Each row is a point. Any point is a mix of the corners, with weights that add up to 1. It lies inside the corners' shape when no weight is negative. Say inside or outside, and name the corners with a negative weight.

Corners:
(1): [ 1.8  4.2 -6.4]
(2): [4.6 1.9 7.2]
(3): [-7.4 -4.0  5.8]
(4): [ 0.7 -3.1  3.4]
Points:
[ 2.3 -0.7  7.3] -> outside (1)
[ 4.3  3.0 -2.2] -> outside (3)
[5.4 1.0 0.4] -> outside (3)
[-5.4 -1.9 -1.8] -> outside (2)
[3.5 1.2 6.2] -> inside
[-3.3 -2.2 -0.1] -> outside (2)
[-1.7  1.6  1.5] -> outside (4)
[ 3.6  0.0 10.3] -> outside (1)

Corners:
(1): [-6.4 -0.5 -4.3  8.4  0.4 -8.2  2.4 -6.7 -0.3]
(2): [-0.6  7.7  3.2  0.1  0.5  8.6  3.5 -0.8 -2.2]
(3): [11.2  3.9  4.7  1.9  2.0  2.7 -3.0 -6.0 -4.8]
(4): [ -9.6   1.8  10.5  -0.5   1.8 -10.7   0.2  -0.5  -5.8]
(5): [-6.0 -1.4 -5.2 -5.8 -0.6 -4.0  0.3 -6.6 -1.6]
(6): [ 1.4 -8.4 -3.1 -2.8 -1.1 -0.5  4.6 -1.6 -8.4]
(7): [-0.4  2.0 -0.6  5.8 -2.6  6.0 -4.7  2.8 -5.5]
(8): [ 4.1 -2.9  0.3 -0.5 -1.7  1.5 -1.4 -1.8  2.2]
(9): [ 1.6  5.9 -7.5  2.0  1.8 -2.1  3.3 -0.4 -1.2]
(10): [ 5.8 -7.8  9.2  5.9  9.7  0.9 -8.9 -1.5 -6.0]
Points:
[-6.4 -1.0  0.1  2.1  6.7 -8.8  1.9 -4.8 -4.6] -> outside (3, 7, 8)
[ -0.8  -3.2 -12.8  -0.8  -2.6   1.1   6.5  -1.5  -2.2] -> outside (3, 4, 10)
[ 3.5  1.4 -1.4  4.8  2.8  1.8 -2.0 -3.5 -1.1] -> outside (4, 6)
[ 1.2 -0.2  2.5  2.9  2.3  2.5 -2.7 -1.1 -4.1] -> inside
[ 5.6 -2.3  0.0  0.2  0.2  5.2 -2.4 -4.9 -1.8] -> outside (4, 9)
[-1.3  0.6 -1.1 -0.7  0.4 -0.3  0.3 -3.1 -2.0] -> inside
[-2.3  1.3  1.0  5.4  1.4  2.1 -0.5  0.9 -4.7] -> outside (3, 5, 8)
[-0.7 -3.3  4.0 -2.7  0.2 -0.2 -0.3 -1.8 -6.3] -> outside (1, 9)
[ 0.2 -1.5 -1.0  1.5  0.0 -0.7  0.9 -1.9 -4.7] -> inside

Corners:
(1): [-2.8  3.9 -3.8 -3.6 -0.3 -6.1 -3.0 -0.7 -2.0 -2.2  0.0 -0.6 -4.5  6.1]
(2): [  3.1  -8.2  -6.3   2.9  -5.4   9.9   5.5   0.1  -0.6  -1.9   4.0   2.1
 -10.3  -3.8]
(3): [ 1.9 -2.5  5.4  2.0 -1.5  3.7  6.0 -3.0 -4.8  7.6  5.3 -3.1 -5.0 -0.7]
(4): [-3.6 -6.2 -1.7  0.8  8.8  5.4 -4.0  3.7 -4.4  7.8  2.3 -6.2 -3.7 -7.9]
(5): [  2.1  -1.2   4.1   6.5   0.8   7.5  -3.2   2.3 -10.0   3.6  -2.3   0.0
  -3.2  -0.8]
(6): [-7.3  9.0  0.3 -2.5  0.7 -6.2 -1.2  6.1  4.7  3.1 -4.6  3.5  9.3 -1.9]
(7): [-9.7  2.8  0.5  2.2 -1.2  0.1  0.6  4.1 -5.7 -1.0  4.4 -4.7  5.5 -0.5]
(8): [-8.8  7.1 -2.4  2.6 -5.3 -8.7  1.9 -2.7 -2.0 -4.9 -2.2  7.0 -0.7 -4.1]
(9): [-3.8  5.6 -2.0 -6.4  3.9  3.4 -3.0  0.8 -1.3 -0.4  5.4  0.9  4.4 -5.1]
(10): [ 4.0 -8.9 -4.0 -1.8 -1.0  2.5 -0.5  1.7 -4.7  4.0  6.2  3.0  0.0 -4.4]
(11): [ 2.8 -1.2 -1.7  6.1  4.0  1.4  2.7 -2.1 -2.0  0.4 -1.1 -1.8  0.8 -3.2]
(12): [-3.6 -1.2  2.8  6.5  6.9  2.4 -0.4  2.6 -2.4  1.2  2.7  3.0 -2.9  2.9]
(13): [-1.9 11.1 -4.0  1.1 -3.4 -9.0 -6.2  6.1  2.1 -2.8  3.0  4.0  1.3 -3.9]
(14): [-4.6  0.2 -2.1  2.3 -4.8 -4.0 -7.4 -5.0  6.8 -1.7  0.6  2.4  0.3  0.5]
(15): [  1.0  -7.4 -12.7   3.7  -3.5  11.6   6.1  -4.1  -3.4  13.3  10.3   0.5
  -6.6   3.1]
Points:
[ 0.2 -1.4 -4.0 -0.2  2.9  1.3 -0.7  0.1  1.0  7.7  5.3 -1.2 -1.3 -0.8] -> outside (2, 5, 7, 8)
[-0.1  1.9 -3.1  0.0 -2.2  1.1  1.6  0.7 -4.6  0.9  1.8  0.1 -0.7 -1.7] -> outside (4, 12, 14)
[-1.3 -0.5 -2.3  1.4  0.3  1.9 -1.1  0.3 -3.6  0.9  4.1 -0.1 -2.9 -2.5] -> outside (6)
[-1.7  0.5 -1.7  2.2 -1.9  0.3  0.4  0.0 -1.7  0.4  1.8  2.2 -1.1 -1.1] -> outside (4)
[-2.5 -1.5 -2.6  1.5  1.3  1.4 -1.9  0.0 -1.3  3.0  2.3 -0.7 -1.9 -2.1] -> inside
